Each row of a before or after table is a point. The points were changed in one or more steps. Then noise was added and the rows were shuffled. The steps act on how far a point lies along the listed directions, d1 being the first. Write out the steps. A step turns or swaps two directions, mirrors them in a line or flattens them onto one, adds a multiple of one to another, or multiplies one. Angles are multiples of 10 degrees, from the lower direction toward the higher: turns from -170 to 170, lines from 10 to 170 but not 90. Use the fewest steps. Two steps may share a direction if one is a turn and the other turns, adds or multiplies; they go together, in the order done. Otherwise the lowest direction goes first.
In the rows, zero is written as 128.

Directions:
(1): [ 92 112]
(2): [144  92]
Before:
[[146 122]
 [122 135]
 [107 101]
 [132 120]
 [129 153]
 [163 118]
 [107 141]
 [133 114]]
After, 8 rows:
[[102 186]
 [157  66]
 [145  93]
 [100 192]
 [115 152]
 [135 103]
 [150  85]
 [144  92]]
Steps: multiply d1 by 0; multiply d2 by 3

Directions:
(1): [ 99 142 160 121 170 158]
(2): [158 110 133 105 110 180]
(3): [135 115 131 192 131 148]
(4): [167 118 108 123 179 119]
(5): [105 144  71 128 132 154]
Before, 14 rows:
[[140 147 107  89 161 134]
 [136 127 127 108 151 143]
 [142 117 110 144 105 102]
 [123 132 136 162 104 116]
 [137 138  94 168  98  89]
 [140 130  97 106 132 121]
 [136 128 141 136 114 127]
 [138 121 111 123 134 107]
 [113 128 133 127  99 131]
 [101 145 124 161  85 104]
 [104 137 137 151 100 110]
 [114 114 116 128 112  66]
 [119 132 139  87 110 122]
 [138 133  92 135 101  79]]
After:
[[177 111 133 151  96  73]
 [143 126 128 147 114 126]
 [166 104  82 146  57  78]
 [145 128  88 104 109 107]
 [109 161 111  89 159 150]
 [186 115  84 145  32  49]
 [102 144 132 110 155 156]
 [151 117 137 158  95 102]
 [189 108  56 138  49  55]
 [153 114 141 151 119 103]
 [159  90  67 150  91  73]
 [134 120  90 125 101 111]
 [156 110 135 136 128 110]
 [153 121 109 129 162 129]]
Steps: multiply d1 by 2.5; multiply d2 by 0.4; turn d3 and d4 by -120 degrees; turn d3 and d5 by 110 degrees

Directions:
(1): [135 142 104 146 101 119  81 137 169  99  83]
(2): [113 168 123 137 129 170 178 149 160  97 137]
Before:
[[106 125 151 114 164 157 203 121  95 150 179]
 [116 148 134 134 146 133 171 124 123 113 159]
 [122 111 130 132 124 119 129 139 100 150 106]
 [145  76 133 120 117  96  50 112  89 165 108]
 [147  56 154 110 140  60  97 107  64 182 140]
 [155  98 115 126 124 102  60 122 155 117  88]
 [108 168 153 128 137 153 221 134 132 114 160]
 [130 138 135 124 139 130 123 132 118 115 132]
 [137 128 126 126 109 102 124 118 124 116 145]
 [104 155 133 132 139 190 178 145 137 106 130]]
After, 10 rows:
[[116 153 158 125 149 145 217 124 108 131 172]
 [139 135 124 129 109 107 116 119 131 110 141]
 [117 111 132 136 121 117 125 138 104 150  98]
 [115 139 138 130 147 130 164 115 108 121 167]
 [115 108 153 107 165 143 187 100  84 159 177]
 [152  56 146 116 131  54  70 112  82 175 118]
 [144  89 122 129 109  99  34 120 111 149  85]
 [107 149 145 127 150 191 186 143 120 118 140]
 [129 131 137 124 137 130 121 131 120 114 137]
 [153 117 112 134 120 111  68 122 171 104  82]]
Steps: turn d1 and d2 by 20 degrees

Directions:
(1): [136 174 143 128 152 110  74 127 157 123 169 182 119 100 110  94 114 127]
(2): [116  99 161 125  76 170 146 158 110 114 154 157 160  89 133  91 149 137]
Before, 10 rows:
[[125 118 135 129 132 137 127 139 123 124 132 147 129 118 128 123 131 139]
 [122 119 133 125 113 135 144 147 116 120 139 140 132 114 135 124 133 139]
 [131 117 152 122 100 160 134 148 132 126 169 162 151  84 124  91 139 135]
 [129 158 146 120 148 113  98 131 156 118 155 163 124 105 117 114 126 134]
 [125 120 129 122 121 137 143 139 124 135 117 116 129 127 123 132 133 132]
 [124 113 103 133 137 123 157 108 118 139  98  82 121 173 134 165 130 120]
 [135 142 149 126 148 105  86 126 140 132 146 145 122 117 114 108 127 122]
 [133 124 132 123 111 158 145 134 125 119 127 128 136 118 135 120 139 124]
 [114 114 149 119 106 157 133 141 126 123 154 147 140 107 116 107 141 130]
 [124 125 153 135  97 139 115 138 127 121 162 163 140  95 135  93 140 131]]
After:
[[124 116 133 122 114 144 146 144 122 133 121 120 134 122 124 128 136 133]
 [114 100 153 124  80 162 155 166 104 111 156 159 152  89 138 101 146 145]
 [111  90 193 131  36 188 136 173 105 105 193 198 178  48 140  50 165 141]
 [121 107 147 128 114 152 133 150 116 119 141 158 141 104 132 109 139 142]
 [136 147 144 126 156  99  84 122 142 134 143 141 117 123 113 114 123 120]
 [135 140  72 136 185  85 140  80 135 153  74  56  92 209 128 199 111 112]
 [128 157 146 120 146 116  99 132 155 118 157 165 125 104 117 112 127 134]
 [126 108 151 121  81 182 156 151 115 110 143 144 153  95 139  99 151 129]
 [113  73 201 118  23 223 161 194 106 105 209 206 199  25 132  34 170 147]
 [100  84 184 116  51 203 152 173 106 108 181 177 174  65 121  67 164 140]]
Steps: multiply d2 by 3
